Each point is reached from the start by the listed moves, each made 0, 1 or 2 times, or once backwards (-1), plus a little noise. Say if it took an odd or an even number of moves. Then give how often each move was made.
In the rows, 128 means zero.

Moves:
(1): 142, 129, 138, 106, 135
(2): 141, 127, 116, 135, 110
(3): 127, 164, 168, 98, 135
Start: 133, 116, 107, 134, 122
Points:
157, 185, 205, 29, 150 => even (2, 0, 2)
105, 148, 144, 119, 141 => odd (-1, -1, 1)
162, 149, 127, 118, 94 => odd (0, 2, 1)
135, 152, 169, 76, 154 => odd (1, -1, 1)

Moves:
(1): 131, 120, 134, 114, 110, 118, 116, 134, 140, 129, 125, 144
(2): 118, 129, 129, 124, 140, 117, 130, 137, 153, 122, 129, 124
(3): 119, 120, 135, 131, 138, 116, 131, 135, 124, 118, 136, 112
(4): 132, 128, 147, 149, 125, 122, 132, 119, 131, 124, 123, 137
(5): 121, 126, 116, 121, 120, 127, 134, 111, 122, 124, 138, 123
(6): 137, 130, 129, 124, 126, 127, 130, 121, 129, 135, 141, 113
(7): 137, 127, 120, 142, 125, 126, 148, 137, 132, 120, 125, 113
(8): 146, 130, 123, 143, 139, 123, 124, 124, 120, 120, 131, 133
(9): 127, 125, 122, 129, 135, 130, 124, 126, 133, 122, 130, 117
(10): 121, 123, 119, 138, 129, 129, 122, 130, 125, 134, 127, 132
(11): 132, 125, 129, 142, 146, 140, 136, 150, 137, 128, 144, 138
(12): 128, 111, 126, 120, 134, 132, 127, 131, 135, 138, 121, 131
Start: 128, 133, 129, 133, 118, 126, 125, 132, 127, 131, 127, 121
Points:
123, 113, 72, 93, 121, 149, 144, 107, 125, 134, 96, 88 => odd (-1, 0, -1, -1, 1, -1, 1, 0, 1, -1, -1, 2)
163, 133, 102, 146, 149, 126, 75, 131, 106, 158, 152, 120 => odd (0, 0, 0, -1, -1, 2, -1, 2, 0, 2, 0, 0)
115, 104, 121, 58, 142, 137, 94, 187, 245, 162, 175, 135 => odd (2, 2, -1, -1, 0, 2, -1, -1, 2, 0, 2, 1)
110, 109, 90, 132, 111, 88, 145, 85, 109, 101, 176, 7 => odd (0, 0, 2, 0, 2, 2, 1, 0, 2, 1, -1, 0)
143, 110, 143, 196, 126, 129, 132, 136, 162, 141, 184, 138 => odd (1, 0, 0, 2, 1, 2, 0, 0, 1, 2, 2, 0)
174, 154, 125, 131, 113, 143, 92, 139, 97, 129, 134, 202 => even (1, -1, -1, -1, 0, -1, -1, 2, -1, -1, 1, -1)
144, 121, 185, 210, 224, 128, 138, 172, 172, 106, 151, 138 => odd (-1, 1, 1, 2, -1, 0, -1, 1, 1, -1, 2, 1)
